Each row of a before or after table is a point. The points were changed in one or more steps. Then noise was added and the rows were shuffled. The steps act on columns, c1 being the first. What was done? A step turns or swaps two columns, mirrors them in a line or flattens them onto one, adds a multiple of one to another, or multiplies or shifts one. Angles are multiples of 10 degrees, from the lower column toward the higher: turns from -170 to 170, lines from 10 to 170 but not 90. Use the fewest steps. Two steps may share a column if one is a turn and the other turns, adds or multiplies; they go together, in the order done. Otherwise the lowest column goes first.
In the rows, 128 means zero.

Before (12 x 3):
[[170 162  83]
 [104 132  61]
 [184 138 161]
 [104 142 154]
 [110 128  50]
 [159  90 142]
 [103 166  91]
 [141 165  81]
 [214  99 143]
 [159 137 157]
 [140 100 112]
 [114  74  63]]
After, 12 rows:
[[151 107 119]
 [ 96 141 126]
 [113 131  91]
 [156 133  84]
 [ 83 126  89]
 [ 76 145 125]
 [118 111 148]
 [ 94 119 164]
 [ 49 115 161]
 [154 145 124]
 [152 100 116]
 [146  80 159]]
Steps: multiply c1 by -1; multiply c3 by 0.4; turn c2 and c3 by -60 degrees

Before (11 x 8):
[[129 117 134 126  92 108 109 137]
 [154 107 133 114 140  97 132 172]
 [137 110 170 120 112 126 102 126]
 [104 100 144 119  99  40 162 157]
 [204 114 156  15 112  63 177 123]
 [101 130 125  98 140 128  89 148]
 [154 103 125 153 137 125 119 112]
 [128 155 171 159 112  94 108 135]
 [119 165 164 150 107 121 158 127]
 [107 146 127 160 126  83 111 131]
 [127 120 104 145 107 109  99 164]]
After:
[[126 133 133 149  81 180 102 136]
 [171 148 195 102  93 188 123 185]
 [157  82 120 137  67 155 136 124]
 [109 130 125 113 185 129  86 167]
 [ 99 102 160 110 114 118 123 124]
 [106 157 131 127  73 141 113 201]
 [108 142 146 155 111 116 148  98]
 [119 138 159 125 164 143 153 214]
 [112  91 147 143  66 171 119 141]
 [111 132 146 102  76 141 121 147]
 [133 124 183  33 247 176 217 120]]
Steps: mirror c1 and c7 in the line at 60 degrees; turn c2 and c6 by 150 degrees; turn c2 and c3 by 60 degrees; turn c4 and c5 by -40 degrees; multiply c5 by 2; multiply c8 by 2

Before, 14 rows:
[[142 152 134 138 164 129 129 115 132 116 106 142 112 105]
 [146 136 138  97 153 115  90 141 155 141 131  95 104  71]
 [137 153 138 122 117 100 110 105 155 115 105 134 119 124]
 [125 112 141 142 162 111 107  87 115 124 131 129 173 157]
 [157 117 111 111 171  69 136 112 105 109 113 128 184 142]
 [111 121 126 111 122 137  84 113 111 131 183 159 119 117]
 [115 144 115 111 149 100 143 103  98 140 121 111 162 159]
 [142 130 133  95 150 128 115 148 182 129 119 149 125 127]
 [123 136 109 140 128 114 106 158 159 137 112 121 101 103]
 [135 127 138 117 147  93 120 132 173 154 109 140  79 100]
 [158 140 116 134 152 112 115  89 106 154 113 140 178 129]
 [118 138 162 126 118 123  91 145  94 139 169 159 134 157]
 [115 113 141 111 100 153  71 135  83 135 149 154  92 166]
 [149 172 108 150 146 119  94 114 141 140 132 123  76 137]]
After, 14 rows:
[[135 139 117 135 149 106 138  66 106 184 112 153 177 157]
 [139 151 138 121 118  99 138  92 155 146 105 137 122 172]
 [129 131 133  92 149 123 136 162 179 159 119 168 136 157]
 [123 121 125 110 123 141 157 104 111 160 183 190 122 237]
 [121 112 142 111  99 155 213 140  84 166 149 179  98 250]
 [136 146 116 113 149 110 148  91  97 171 119  92 168  82]
 [142 129 135 118 149  93 109 134 171 182 106 151  81 157]
 [132 133 110 139 127 115 125 177 159 165 114 115  98 188]
 [128 139 161 125 119 129 187 155  93 168 167 190 135 203]
 [132 172 108 152 144 111 167 106 142 171 132 122  68 205]
 [128 151 134 136 164 123 105 104 133 147 108 157 109 135]
 [131 135 139  95 151 112 107 150 155 171 132  64 114 237]
 [151 118 112 111 173  66 133 102 104 140 112 128 190 104]
 [131 114 139 144 162 115 173  61 115 154 131 131 169 169]]
Steps: flatten c1 and c6 onto the line at 110 degrees; add -0.3 times c4 to c13; multiply c7 by 2.5; turn c7 and c14 by -110 degrees; multiply c8 by 1.6; shift c10 by 30; multiply c12 by 2

Before, 12 rows:
[[129 121 122 151 146 115 131 189 146 108 140 109 108 124 112 147 124 126
  121  59 167 127 156  51]
 [126 122 126 140 115 115 109 118 139 104 140  86 128 110 115 150 162 123
  117 135 125  95 131 150]
 [118 143 179 147 122 113 142 165 107  85 146  86 127 114 118 153  79 126
  154 116 146 125 118 143]
 [123 117 123 161 128 192 139  97 136 111 144 171 142 176 123 133 150 140
  126 160 143 103 113 146]
 [249 134 139 110 120 127 111 187 152 108 126  89 106 105 130 150 127 127
  113 114 159 140 125 154]
 [117 132 147 149 121 105 137  88 149  91 149 133 120 119 120 144 107 126
  151 155  88 109 121 143]
 [120 140 124 166 110  98 133 136 159 104 131 159 126 105 125 144 148 133
  119 135 152 102 136 144]
 [119 119 126 167 144 110 127 128 113 104 131 157 110 150 149 152 125  70
  144 143 158 108 145 137]
 [179 141 124 165 111  97 122  88 118 106 149 134 132 137 127 135 160 102
  115 153 137 128 128 151]
 [140 145 129 166 151 132 132 109 157  83 131 166  92 110 120 113 172  81
  119 120 163 126 130  76]
 [152 138 121 152 109 117  75 106 136  95 133 152 139  97 113 119 159 135
  135 126 120 105 119 153]
 [117 136 129 144 119 111 133  92 134  96 132 131 139 166 116 149 150  96
  198 162 164 108 156 151]]
After, 12 rows:
[[124 116 127 165 148 110 129 136 144 104 134 157 111 148 148 153 123 185
  160 146 158 118 147 131]
 [124 120 125 160 127 191 142 115 173 110 143 137 144 173 123 133 153 132
  145 160 142 153 114 143]
 [139 143 130 164 153 132 132  85 172  82 126 119  94 109 118 114 170 169
  138 124 165 102 132  94]
 [252 132 142 108 123 124 111 192 106 107 129  88 106 104 132 151 128 123
   93 116 160 117 123 115]
 [132 124 125 154 148 115 134 126 121 107 141 101 111 119 107 143 125 131
  108  61 166 129 153  18]
 [155 141 122 152 108 118  75 126 153  98 133 131 141  96 110 119 158 135
  144 123 119 152 121 156]
 [121 133 132 142 120 111 133 116 133  95 133 125 138 166 113 146 152 165
  198 161 163 129 154 166]
 [116 132 145 146 121 104 141 105 139  90 145 114 117 117 118 146 104 141
  153 153  88 145 124 143]
 [125 119 127 141 116 114 109 134 100 104 139  90 128 111 117 154 161 148
   97 134 123 157 130 138]
 [177 141 118 165 117  99 121 110 127 108 148 138 135 136 133 136 157 151
  118 151 136 114 129 153]
 [116 137 121 170 110  99 126 147 169 107 133 116 126 106 125 143 146 137
  136 136 151 155 137 136]
 [117 143 176 145 124 112 140 166  82  86 145 129 124 115 120 154  77 134
  136 118 148 130 118  95]]
Steps: turn c8 and c24 by -40 degrees; add -1 times c11 to c24; add 0.5 times c12 to c19; turn c9 and c12 by -60 degrees; turn c18 and c22 by 150 degrees
